Each row is a point. The points of each table are mixes of a few directions, plus a little noise. How many directions does each table use, and how many do they share? Where both have some left over, give the other angles between the two spaces (their principal angles), to ten degrees, smallest first.
In the rows, 128 means zero.

First:
[[173  40]
 [111 162]
 [122 140]
 [126 132]
 [109 166]]
Second, 6 rows:
[[109  99]
 [ 94  76]
 [132 133]
 [106  95]
 [172 196]
 [155 169]]
Directions: first 1, second 1, shared 0; angles 60

First:
[[136 162 131 133]
 [117  83 124 121]
 [126 119 127 126]
 [110  52 121 116]
 [122 104 126 124]
 [157 249 139 147]]
Second (5 x 4):
[[126  91  98 105]
 [108  51 128 120]
 [155 219 114 129]
 [132 168 151 146]
 [119 111 149 139]]
Directions: first 1, second 2, shared 1

First:
[[183 132 213 163 146 136]
 [126 125 106 121 136 123]
 [108 123 209 140 121  87]
 [116 138 118 126  97 158]
 [128 107 127 120 183  56]
 [128 133  23 105 124 171]
 [187 136  79 134 149 185]
 [108 130 204 141 106 108]
 [ 67 130  74 100  90 129]]
Second (9 x 6):
[[151  88 103 134 126 103]
 [113 163 167 124 149 138]
 [159 180 189 146 178 110]
 [ 98 168 232 115 215 118]
 [136 118  84 132  86 139]
 [113 129  80 124  71 161]
 [133  74  71 126  93 121]
 [155  87  57 138  77 123]
 [ 95 146 169 113 155 138]]
Directions: first 3, second 3, shared 1; angles 50, 60

First, 9 rows:
[[161  75 116 127 109 100  17  67]
 [140 185 132 135  63  74 176 156]
 [133 100 124 126 140 135  87 105]
 [151 115 122 130  96  94  78 101]
 [110 164 135 129 133 139 197 166]
 [105 109 130 123 184 180 140 133]
 [130 156 131 131 103 109 158 145]
 [ 81  93 132 119 240 232 157 141]
 [141 156 129 132  84  90 142 137]]
Second, 9 rows:
[[139 123 109  90 149 109 161 135]
 [133 126 119 109 138 119 144 132]
 [109 136 162 195  91 162  69 115]
 [131 127 123 117 134 123 137 130]
 [105 138 168 208  84 168  58 113]
 [154 116  82  36 179  82 208 145]
 [154 116  82  36 179  82 208 145]
 [116 134 150 171 104 150  90 120]
 [111 136 158 188  94 158  75 117]]
Directions: first 2, second 1, shared 0; angles 70

First (8 x 11):
[[134 123 131 125 126 118 134 124 128 129 135]
 [101 150 115 142 135 173 103 147 128 125  98]
 [145 114 137 119 123  99 144 116 128 130 147]
 [106 146 117 140 134 165 107 144 128 125 104]
 [ 96 154 112 145 137 182  97 151 128 124  92]
 [120 134 124 132 130 142 120 134 128 127 119]
 [122 133 125 131 130 138 122 132 128 127 121]
 [199  71 163  90 109   7 196  77 128 136 208]]
Second (9 x 11):
[[180 166 125 104 115 135 127 155 104 116 107]
 [162 152 146 108 124 135 123 134 123 131 115]
 [124 131 137 106 118 122 112 126 123 148 125]
 [ 65  76 116 183 153 125 149  99 160 118 158]
 [183 157  88 151 130 144 162 167 105  68 113]
 [ 98  99 130 168 150 132 146 105 156 118 146]
 [ 78 106 169  90 119 109  86  93 144 196 138]
 [118 114 129 156 143 135 144 117 145 114 137]
 [145 152 112  86  99 116 105 155  92 142 112]]
Directions: first 1, second 3, shared 0; angles 80

First (9 x 12):
[[132  80 174  87 168  79  86 117 110 119 154 106]
 [ 94 152 110 101 110 134 136 100 101 106 113 131]
 [157  82 166 115 168  91  99 133 115 132 147 108]
 [181 117 127 178 139 140 140 162 145 156 125 127]
 [168 116 122 104 157 107 134  91  15 103  94  96]
 [ 47 128 153  80 111 112  95 118 188 115 166 144]
 [114 193  66 167  75 187 181 129 134 130  89 153]
 [220 122 112 217 140 157 161 179 140 171 110 127]
 [ 39 160 124 104  83 143 121 125 205 120 151 160]]
Second (10 x 12):
[[ 97  91 178  72 169  76  74 111 121 110 160 118]
 [ 64 144 137 109 118 127 108 128 177 121 148 153]
 [ 41 177 114 119 101 149 122 124 182 117 134 170]
 [134 105 141  92 137 103 118 105  88 114 130 105]
 [142  72 185 108 178  80  80 140 142 135 166 113]
 [105 194  91 194 129 176 147 156 159 139 100 181]
 [204 122  94 191  71 173 186 167 171 171 121 113]
 [165 109 134  96 176  95 120  88   7  99  98  95]
 [168 131 118 153 151 132 139 131  85 131 104 123]
 [159 135  88 143  51 168 184 131 148 144 118 109]]
Directions: first 3, second 4, shared 3

First (11 x 18):
[[123 104 146 146 155  93 178 128 157 166 109  94 116  98 162 144 143 165]
 [120 142 139 150 102 152  81 119 134 148 121  90 105 114 106 146 140 134]
 [141 110 160 157 135 114 151 151 168 173 119 100  91  83 132 166 137 162]
 [ 72  75  96 117 154  81 195 139 106  72 115 100 200 122 145 118 120 151]
 [192  90 143 125 121 126 124 135 145 114 135 189 133 152  89  84  85 126]
 [124 153  84 100 148 134 125  92  18 147  84 133 133 228 134  72 147 112]
 [159 163 156 140 107 159  81 123 162 160 146 141  82 112 119 145 132 113]
 [150 107 156 160  76 154  28  63 169 127 119 102 136 136  77  73 107 137]
 [159 184 131 104 133 152 129 156 133 139 166 192  89 127 145 157 131  86]
 [ 99 106 115 131 111 131 129 169 125  76 142 116 158  99  96 157 112 130]
 [ 68 174  81  77 165 110 188 132  90  87 153 149 166 136 204 143 151  90]]
Second, 8 rows:
[[145 114 109  99 126 131 146 175 112  66 160 195 157 140 100 124  92 101]
 [143 116 111 103 125 131 144 168 115  75 156 185 153 138 104 125  97 104]
 [141 118 114 106 126 130 141 162 116  82 151 178 150 136 107 126 101 108]
 [ 98 152 162 179 134 122  95  45 156 240  71   7  75 107 177 133 193 177]
 [133 123 122 119 127 128 134 143 123 108 139 150 138 132 119 127 116 119]
 [113 140 145 153 130 125 112  86 142 184  99  68 101 118 153 131 160 153]
 [143 116 110 102 126 130 145 170 115  71 156 189 155 140 102 124  95 103]
 [108 144 150 161 131 124 107  75 146 199  90  49  93 115 161 132 170 160]]
Directions: first 6, second 1, shared 1

First:
[[115 112  99 118 150 116 119 115 106 100  99 111 145 137 156 139 112  99
  182 122]
 [110  99 129 116  92 146 132 118 128 142 135 132 101 133 115  95 137 151
  112 129]
 [ 31 111 152   7  58 176 127 233  89 165 143  96 178 175 143 143  35 105
  212  75]
 [203 201 192 114 155 141  83 208 170 174 171 131 139 143 119 197 105 115
   63 134]
 [122  96 104 133 122 141 136  61  91 109 114 113 124 136 140  77 164 120
  137 129]
 [134  87 118 134 105 136 116  96 142 135 126 138  72 132 115  95 149 157
   96 147]
 [137 146 131 140 135 144 147  87  90 119 133 113 161 130 135  97 163 109
  121 121]
 [194 175 136 179 191  82 105 151 185 121 126 152 117 101 122 195 126 130
   94 153]
 [139 176 104 208 193  56 165 122 154  84 105 155 161  69 126 173 136 128
  147 137]
 [ 94  77 113 132  80 142 148  89 123 131 126 139  86 123 109  67 154 166
  114 133]]
Second, 9 rows:
[[125 131 102 156 129 103 161 162 149  95 125 122 133  99 112 139 119 109
  169 116]
 [145 112 115 128 109 145 137 136 126 113 138 104 116 133 118 103 139 102
  140 118]
 [184  73 104 107  66 202 134 128 107 103 163  53  87 164 106  39 170  56
  140 104]
 [125 130 152 106 132 143 100  99 112 158 127 139 127 149 143 127 132 150
   92 140]
 [104 149 191  83 157 140  60  60  98 205 115 177 139 167 170 153 123 201
   41 164]
 [116 140 123 143 140 104 140 141 140 120 120 140 138 110 126 149 116 135
  142 128]
 [152 104 153  84 103 188  87  84  94 162 144 108 107 178 140  82 155 126
   79 135]
 [ 94 161 141 142 165  82 126 130 141 141 107 173 153 105 140 182 102 170
  123 141]
 [106 151  72 203 149  45 207 212 184  55 112 135 152  47  96 179  95 103
  225 105]]
Directions: first 5, second 2, shared 1; angles 70

First (11 x 24):
[[132  84 116 127 129  83 162  78 139 122 128 150 120 140 174 105  91 146
  126 191 130 136 163 157]
 [133 194 114 122 133 147 124 161 118 103 130 127 139 118 129 132 166 104
  144  71 151 126 106 121]
 [ 95  22 195 133 118 172  43 199 184 208 115  43 122  78  45 149  99 186
   91  62  33 105 135  93]
 [122  89 157 140 120 147 106 121 117 167 128 119 120 142  77 151 117 136
  107 163 105 125 118 107]
 [120 162 129 118 132 154  97 197 154 119 122  91 141  85 123 127 155 127
  138  20 117 117 117 119]
 [129 162 100 112 137 109 140 157 158  89 124 120 139  94 187  99 139 130
  151  56 139 126 145 152]
 [146 119  92 128 131  65 198  38 109  96 135 189 120 169 202 100  98 123
  137 238 167 147 160 170]
 [155 249  70 119 138 107 188 100  83  52 138 188 141 155 193 113 174  72
  167 133 211 143 110 151]
 [125  84 174 154 113 165 101  96  82 191 133 134 112 174  30 175 120 124
   94 221 107 128  98  87]
 [117  79 163 138 119 152  96 134 128 174 125 106 120 132  70 150 115 144
  104 147  93 122 121 105]
 [135 167  99 117 136 107 153 127 133  90 129 142 135 121 177 108 138 118
  148 105 153 132 137 149]]
Second, 11 rows:
[[128 126 127 128 128 127 128 128 130 128 127 128 128 127 129 127 127 129
  128 128 127 128 130 129]
 [140 223 140 146 120 196 109 135  44 136 140 152 131 176  35 185 194  63
  126 147 169 130  49  76]
 [119  63 119 116 133  81 141 124 186 123 120 111 125  94 192  89  82 173
  128 116 100 127 183 165]
 [124  93 124 121 130 102 135 126 160 125 123 119 127 110 163 107 103 153
  128 121 113 127 158 148]
 [118  47 118 113 134  71 144 122 200 121 118 107 125  87 206  80  72 184
  129 113  93 126 196 172]
 [138 205 138 142 123 183 113 134  60 134 137 148 131 168  52 174 182  75
  127 143 161 130  63  85]
 [143 245 143 150 119 212 104 136  24 137 143 157 133 188  13 198 210  47
  127 152 178 131  30  63]
 [124  97 124 122 130 106 134 126 155 126 124 120 127 112 158 110 106 149
  129 122 115 127 153 145]
 [122  82 122 119 131  95 137 125 169 124 122 116 126 104 173 101  95 159
  128 119 109 127 167 154]
 [118  44 118 112 135  68 144 122 202 121 118 107 125  85 210  78  70 186
  129 111  92 126 198 174]
 [135 184 135 139 124 167 117 132  79 132 135 142 130 156  73 161 167  91
  127 139 152 130  82  97]]
Directions: first 3, second 1, shared 1

First, 9 rows:
[[139  83 118 108 154 231 154 131 126 125 162 108 119 156 120 129 154 129
  132 130 168 113 117 103 117 109 164  86 149  94 132  92]
 [102 157 123 158 109   7 102 124 126 124  94 126 149  99 146 119  95 125
  116 125  99 129 136 149 134 173  77 161  99 167 135 184]
 [152 125 141 106 132 200 142 130 132 135 146 143 110 143 112 139 150 130
  140 130 135 137 127 120 129  88 164 117 148 106 117  87]
 [114 153 129 147 113  49 110 125 127 127 104 133 139 108 138 124 107 126
  122 126 105 132 134 144 133 153  96 154 110 154 130 161]
 [ 98  85  94 145 148 111 132 127 119 112 133  79 151 132 149 110 117 126
  111 128 159  96 119 114 113 179 103 102 114 131 152 163]
 [140 135 138 119 125 149 131 129 131 133 131 141 119 131 120 134 136 129
  134 129 124 136 129 129 131 109 142 130 136 122 121 111]
 [135 107 124 117 140 180 141 130 127 127 145 120 123 142 123 129 141 129
  131 129 147 122 123 116 123 116 147 108 139 111 129 109]
 [155 127 144 103 131 206 142 131 133 137 146 148 107 144 109 141 152 131
  142 130 133 140 127 121 130  82 168 118 151 104 115  81]
 [119 180 142 148  98  19 100 125 131 132  92 153 136  97 135 129 101 127
  125 126  82 146 141 156 141 144  92 175 107 164 122 163]]
Second, 11 rows:
[[ 88  85 152  99 138 126 121 139 127 132 151 175  78 149 154 154 114 119
  111 133  97 112  80 127 152 120 153 127 102  98 136 151]
 [123 106 110 131 158 152 130 112 105 107 142  97 104 149 138 107 120 123
  147 108 136 122 117 103 108 121 132 126  97 121 116 146]
 [170 181  97  88 117 127 151 169 137 165 123 110 228 142  64 106 172 118
  135 149 157 152 164 177 155 147  92 114 173 113 165  95]
 [125  90 126 149 135 103 135 139 119 116 122  70 112 101 122 105 101 160
  119 122 140 108 130 107  96 137 144 108 107 134 135 139]
 [124 140 157 136 139 144 122 107 126 130 133 167  78 137 162 153 126 113
  123 126 110 124 106 121 135 112 138 160 133 113 108 120]
 [140 161 130 124 109 135 122 125 140 139 121 156 160 128 119 141 149 121
  130 135 127 146 141 146 142 130 114 134 153 138 128 108]
 [180 206 130 120  96 169 120 132 128 165 117 162 222 139  70 141 203 138
  136 133 153 180 151 168 138 133 106 123 197 129 147  26]
 [132 121 119 135 153  94 153 139 132 123 124  77  96 114 144 103  92 117
  124 135 132  99 141 119 124 130 122 145 115 118 121 174]
 [102  91 156 160 116 131 102 104 124 108 126 148  83 109 154 152 110 154
  119 114 113 122 105  98 104 121 157 122 108 150 113 123]
 [129 118 113 145 132  88 144 137 138 116 114  75 121  99 132 103  95 132
  125 135 135 108 153 118 115 137 121 128 117 143 124 167]
 [ 95 111 119 121 114 139 107 106 135 107 134 169 127 141 149 144 125 113
  141 120 107 137 120 122 139 122 127 123 105 152 114 160]]
Directions: first 2, second 6, shared 0; angles 40, 40

First, 10 rows:
[[131 125 134 145 137 113 143 123 134 129 127 131 151 138 131 149 131 114
  111 119 140 115 113 144 141 147 138 159 120 128 118 148]
 [126 130 125 120 124 135 120 130 125 127 128 126 117 123 126 117 127 135
  136 133 122 134 135 120 122 118 123 113 132 128 133 118]
 [125 131 123 114 120 140 115 132 123 127 129 125 109 119 125 110 125 139
  142 136 118 139 141 114 117 112 119 102 135 127 136 111]
 [135 121 141 166 148  95 163 117 140 131 125 135 179 151 136 175 135  98
   90 108 155  98  94 164 158 172 150 198 110 129 106 173]
 [115 141 106  63  93 185  68 147 106 122 133 116  40  88 114  46 116 180
  193 163  81 179 187  66  77  53  89   7 159 126 166  51]
 [127 129 127 124 126 131 124 129 127 128 128 127 123 125 127 123 127 131
  132 130 125 131 131 124 125 123 126 121 130 128 130 123]
 [136 120 142 170 150  92 166 116 142 131 125 136 184 153 137 181 136  94
   86 106 158  95  91 168 161 176 153 205 108 130 104 178]
 [133 124 137 153 142 106 151 121 137 130 126 133 162 143 133 160 133 108
  103 115 146 108 106 152 148 157 143 175 116 129 113 158]
 [128 128 128 127 128 128 128 128 128 128 128 128 127 128 128 127 128 128
  128 128 128 128 129 128 128 127 127 127 128 128 128 127]
 [122 134 118  99 113 153 101 136 118 126 130 123  89 110 122  91 123 151
  157 143 107 151 154 100 106  94 111  74 142 127 145  94]]
Second (9 x 32):
[[ 89 186 134 131 159 157 123 173 118 168 115 140 105 141 152 130 114 125
  128 137 164 100 149 111 148 139 122 129 172 152 126 161]
 [185  34 124 131  77 102 107 100 163  61 144 116 168 125  74 124 154 144
  135 108  75 162 104 156 107  92 123 145  57 109 117  92]
 [103 180 122 114 159 111 183  77  81 168 126 123 100 104 181 130 109 104
  113 145 151 124 126 113 126 174 153  91 166 109 154 123]
 [121 122 139 146 121 172  63 224 171 118 119 144 139 166  90 128 137 151
  146 117 134 109 148 130 147  86  95 170 123 169  97 162]
 [ 98 176 130 128 154 143 136 146 112 162 119 135 108 131 154 130 115 121
  125 138 156 109 141 114 140 144 130 121 164 140 132 148]
 [111 155 128 126 143 133 137 132 115 148 124 131 116 127 146 129 120 122
  126 134 143 119 134 120 133 140 131 121 149 131 133 136]
 [138 108 129 132 117 132 111 143 144 113 129 129 138 135 110 127 135 136
  133 122 119 131 128 134 128 113 120 140 113 133 120 128]
 [169  69 120 121  98  91 145  65 131  89 143 113 150 109 110 125 141 128
  125 120  90 160 103 145 105 124 140 120  84  96 135  88]
 [136 121 124 122 126 111 148  92 117 125 133 122 128 115 136 128 128 121
  123 130 121 138 119 130 120 139 139 115 123 112 138 113]]
Directions: first 1, second 2, shared 0; angles 90

First, 10 rows:
[[114 140 115 111 128 110 136 148 130 138  99 143 120 113 139 132 126 133
  115 137 122 145 141 135 131 104 131 103 128 136 139 149]
 [135 123 134 136 128 136 124 118 127 124 141 121 132 135 123 126 129 126
  134 124 131 120 121 125 127 139 127 140 128 124 123 118]
 [142 116 141 145 129 146 120 107 126 118 157 113 135 143 117 124 130 123
  142 119 134 111 114 121 125 153 125 153 127 119 117 107]
 [153 107 151 159 129 161 113  91 124 110 180 101 141 155 108 120 131 120
  152 112 139  98 104 115 123 172 122 173 127 112 108  91]
 [143 115 142 147 129 148 119 106 125 117 160 111 136 144 116 123 130 123
  143 118 134 110 113 120 125 155 125 156 127 118 116 105]
 [123 132 124 123 128 122 131 135 129 132 119 133 125 123 132 130 127 129
  124 131 126 134 132 130 129 120 129 120 128 131 132 135]
 [155 105 153 161 129 163 112  89 124 109 184  98 142 156 107 119 131 119
  154 111 139  96 102 114 123 175 122 177 127 111 107  88]
 [ 70 177  75  57 126  52 163 212 137 168   7 192  97  67 173 147 121 147
   72 165 103 198 184 158 139  27 140  23 131 164 174 214]
 [119 136 120 117 128 116 133 141 129 134 110 138 123 119 135 131 127 131
  120 134 124 139 137 133 130 113 130 112 128 133 135 141]
 [125 130 125 125 128 125 130 132 129 130 122 131 127 126 130 129 128 129
  126 130 127 131 130 129 128 124 129 123 128 129 130 132]]
Second:
[[124 158 188 120 140 156 152 169 153 120 173 129 127 110 133 171 134 175
  155 133  89  99 108 117 141 107 136  78 122 105 112  86]
 [ 98 151 149 106 143 116 151 132 150 133 110 159 107 162 191 117 120 161
  104 127 105 126 173 121 121 116 136 112 142 136 135 125]
 [124 125 107 138 117 120 118 114 117 134  89 126 134 136 137 101 112 112
  118 119 128 129 141 144 121 149 130 161 119 125 142 141]
 [152 108 104 116 130 124 115 154 119 121 165 110 130  78  56 167 162 100
  150 149 162 157  86 119 145  93 119  83 134 141 111 149]
 [142  93  93 142 126 121  94  95 109 115 117 104 124 156 110  83 136  72
  130 113 162 142 138 128 123 160 123 177 138 133 120 150]
 [125 127 100 113 128 113 107 171 124 118  90 111 115 104 105 112 144  82
  140 126 128 155 136 142 147 109 135 104 127 119 121 166]
 [142 122 132 147 117 142 131 110 119 135 147 125 151 114 111 144 117 139
  133 131 132 114  98 131 122 142 123 148 115 127 134 111]
 [142  98 125 142 135 133 113  76 122 116 160 118 125 176 128 104 135 110
  125 119 161 124 136 109 114 161 119 174 147 140 115 120]
 [102 170 157 128 118 127 172 132 140 159 104 169 141 118 182 153  88 200
  102 139  84 105 138 140 115 118 136 118 112 128 162 105]]
Directions: first 1, second 5, shared 1

First (9 x 32):
[[143 199 111 100 127 114  88 124 109 116 162  95 106 146 160  96 156 137
  144 170 116 154 154 118 166 122 107 122 103  96 152  81]
 [ 91 145  85 104 128 142  91 189 132 148 141 137 114 100 126 100 132 150
  140 166  86 170 119 131 135 143 109 141 185 137 158  87]
 [ 58  63  90 130 132 165 128 216 160 172 101 182 139  69  85 127  98 145
  126 129  84 153  84 145  90 158 128 156 238 181 141 131]
 [117 190  90  95 127 126  77 160 117 131 161 109 103 126 151  88 150 148
  147 182  96 172 142 122 161 132 101 131 140 110 164  69]
 [114  60 144 155 131 142 166 130 147 139  95 158 150 110  98 159 103 120
  113  88 139 103 103 138  92 134 149 133 153 159 105 173]
 [ 90 137  87 107 129 142  97 187 134 149 136 141 117 100 122 102 129 147
  137 162  88 167 116 133 131 143 112 142 186 139 156  92]
 [204 102 212 171 125  98 196   7 116  87 107 107 150 183 136 183 124  88
  105  57 208  47 148 121 118  98 166  99  15 107  70 204]
 [168 108 173 153 127 113 167  64 123 107 114 118 143 157 130 160 123 106
  115  88 171  84 138 125 121 112 148 114  69 120  95 171]
 [168 145 160 137 127 109 141  71 115 103 134 105 129 161 144 140 138 113
  125 113 161 102 148 122 140 111 136 111  65 106 111 143]]
Second, 11 rows:
[[ 69 185  46  75 129 148  48 232 128 159 163 130  96  88 137  65 145 167
  156 211  51 212 123 130 154 152  86 150 215 130 191  38]
 [128 128 128 128 128 128 128 127 128 128 128 128 128 128 128 128 128 128
  128 127 128 128 128 128 128 128 128 128 128 128 128 129]
 [ 75 178  55  81 129 145  57 221 128 156 160 130 100  93 136  72 143 162
  153 202  59 203 124 129 152 149  91 148 205 130 184  48]
 [188  71 211 181 127 108 209  22 128  96  92 126 160 168 119 192 111  89
  100  44 206  42 133 126 101 104 171 106  40 126  64 220]
 [136 120 139 135 128 125 139 113 128 124 123 128 133 134 127 137 126 123
  124 116 139 116 129 128 124 125 134 125 116 128 119 141]
 [ 85 169  69  90 128 142  70 204 128 151 154 130 105  99 134  82 140 156
  148 189  72 189 125 129 147 145  97 144 191 130 174  62]
 [108 147 100 110 128 135 101 164 128 139 140 129 117 114 131 106 134 141
  138 157 102 157 126 129 137 136 114 136 158 129 150  97]
 [153 104 163 150 128 120 162  84 128 115 113 127 141 145 124 155 121 112
  116  93 161  92 130 127 117 118 146 119  91 127 101 166]
 [148 109 156 146 128 121 155  92 128 117 116 127 139 142 125 150 122 115
  119 100 154  99 130 127 119 120 142 120  98 127 106 159]
 [154 103 164 151 128 119 163  83 128 114 113 127 142 145 124 155 121 111
  116  92 161  91 130 127 117 118 146 118  90 127 101 167]
 [164  94 177 160 128 116 176  65 128 109 107 127 147 152 123 166 118 105
  111  78 175  77 131 127 112 114 153 115  76 127  90 183]]
Directions: first 2, second 1, shared 1
